Rows are points. The points of each table are mixes of a few directions, plus a little noise. Count the directions of each table, and those that both share. Where both have some left over, give the other angles between the two spaces (their principal angles), to ten degrees, smallest first.
In the rows, 128 means zero.

First, 6 rows:
[[125 192 126]
 [124 186 162]
 [129  87 148]
 [130 101  17]
 [129 127 136]
 [130  78 177]]
Second:
[[126 131 197]
 [131  83  55]
 [129  93 195]
 [127 190  96]
 [128 134  72]
 [127 149 194]
 [129 113  86]]
Directions: first 2, second 2, shared 2

First, 9 rows:
[[ 87 189 117 111  77 108]
 [134 200 137 100 174 181]
 [169 123 170  71 175 156]
 [113 106 106 173 110  99]
 [ 96 152 115 139  93  88]
 [148  34 112 167 107 141]
 [126  76 116 203 156  58]
 [171 149 159  69 180 213]
 [109 123 121 122  78 108]]
Second:
[[113 145 147  90  97  89]
 [173 127 204  11 161 124]
 [116 133 116 133 105 131]
 [104 133  90 167  92 141]
 [110 148 142  91  91  87]
 [160  92 115 206 224 150]
 [121 114  81 197 125 176]]
Directions: first 4, second 3, shared 3

First, 10 rows:
[[111  65  94 148 153 101 144 161 166 167  89]
 [121 100 112 136 139 115 137 144 144 143 112]
 [126 122 124 128 131 123 129 131 130 133 124]
 [108  48  82 149 160  93 149 172 177 177  79]
 [152 222 181 101  90 167 104  78  70  73 185]
 [138 175 154 116 109 147 118 103 101 100 155]
 [157 246 193  95  82 179  97  65  58  55 200]
 [108  55  88 149 158  97 146 166 172 172  84]
 [110  64  91 146 154 100 144 163 167 168  89]
 [142 184 158 111 105 152 113  98  93  94 163]]
Second:
[[149 117 104 142 148  61 117 242 236 143 107]
 [107 139 153 114 108 195 138  14  20 113 149]
 [137 123 118 134 136  99 124 177 175 134 119]
 [118 133 140 122 119 160 133  74  77 121 139]
 [120 131 137 123 121 153 132  85  87 123 136]
 [150 117 102 143 148  58 117 249 243 144 105]
 [127 128 129 127 127 129 128 126 125 128 129]
 [115 135 142 119 116 169 135  59  62 119 141]]
Directions: first 1, second 1, shared 0; angles 50

First (11 x 14):
[[107  63 154  76 122 153  72 116 119 118 132 152 101 129]
 [ 96  77 147  84 144 161  80 127 121 136 145 167 108 128]
 [130 155  74 147 165 131 221 156 159 193 168 141 151 136]
 [151 192 103 180 130 101 183 138 136 134 120 102 154 127]
 [142 211 118 193 137 103 154 139 124 123 110 106 156 122]
 [113 108 129 110 142 144 119 132 130 143 142 149 122 129]
 [ 80  50 186  62 134 173   7 113 101 103 128 175  89 123]
 [157 164 107 159 114 101 178 129 137 127 118  96 144 130]
 [101  91 131  96 152 157 110 135 131 153 153 165 117 130]
 [178 103 130 117  57  90 145  97 132  78  93  67 117 133]
 [153 192 129 182 112  94 140 125 119  98  96  90 147 122]]
Second:
[[192 166 160 115  93  99 113  66 108 142 146 145  94  83]
 [ 84 153  64 151 127 140 135 167 136 141 103  94 141 140]
 [207 183 174 143 100  84 135  71 109 120 139 134 115  89]
 [ 88 166  67 165 151 138 161 174 143 157 119 107 156 142]
 [118  56 154  66 111 149  75 106 121 119 136 150  93 124]
 [112 147 101 149 138 132 145 151 134 139 124 117 143 135]
 [166 160 137 129  84 102 108  92 111 115 112 107 108 102]
 [128  47 193 105 162 138 128 132 130  87 142 160 139 156]
 [118  41 189 111 160 138 129 141 134  72 129 143 149 168]
 [ 68 162  42 146 153 158 152 179 146 188 132 122 143 137]]
Directions: first 3, second 4, shared 2; angles 90

First, 10 rows:
[[128 127 128 128 128 128 128 127 128 128 128 128 128 129 128 128 128 127
  128 128]
 [124  99 123 131 121 122 115 101 124 131 145 131 137 154 122 133 119 100
  116 132]
 [125 110 125 130 123 124 120 111 126 130 139 130 133 145 125 131 122 110
  121 131]
 [128 131 129 128 129 129 129 131 128 128 126 128 127 125 129 127 129 131
  129 128]
 [122  80 119 133 116 117 106  83 121 133 156 134 142 172 119 136 114  81
  109 135]
 [136 185 139 122 143 141 154 181 136 122  94 121 111  76 139 118 145 184
  151 119]
 [124  98 123 131 120 121 115 100 124 131 146 132 137 155 122 133 119  99
  116 133]
 [126 111 125 130 124 124 120 112 126 130 138 130 133 143 125 131 123 112
  121 131]
 [123  89 121 132 118 119 110  91 122 132 151 133 139 164 121 135 116  90
  113 134]
 [144 249 151 116 159 155 183 242 145 115  56 114  92  17 151 107 164 247
  176 110]]
Second, 9 rows:
[[117 173 108 153 160 107 147 139 138 115 108  96 106  86 132 136 147 120
  167 113]
 [159 153 161 108 103 129 123 144 129 116 130 104  99 108 164  86 106 154
  101 105]
 [130 102 131 113 129 143 123 141 144 152  95 162 114 141 128 159 165 150
  115 155]
 [ 93 117 118 166 131 177 139 128 133 139 118 173 174 140  90 171 141 152
  158 169]
 [115  95 133 123 113 162 126 122 112 139 150 172 183 163  98 134 111 138
  123 153]
 [119 110 121 115 141 143 134 144 128 146 111 166 145 138 108 153 153 148
  134 149]
 [138 104 128 140 111 103 101  84 137 123 141 101  92 147 151 125 118  81
  100 119]
 [140 179 110 108 160  64 143 145 115 105 138  67 102  85 146  88 120 100
  148  75]
 [137 121 142 128 103 124 114 104 118 117 161 112 134 145 137  99  91 108
  108 115]]
Directions: first 1, second 5, shared 1
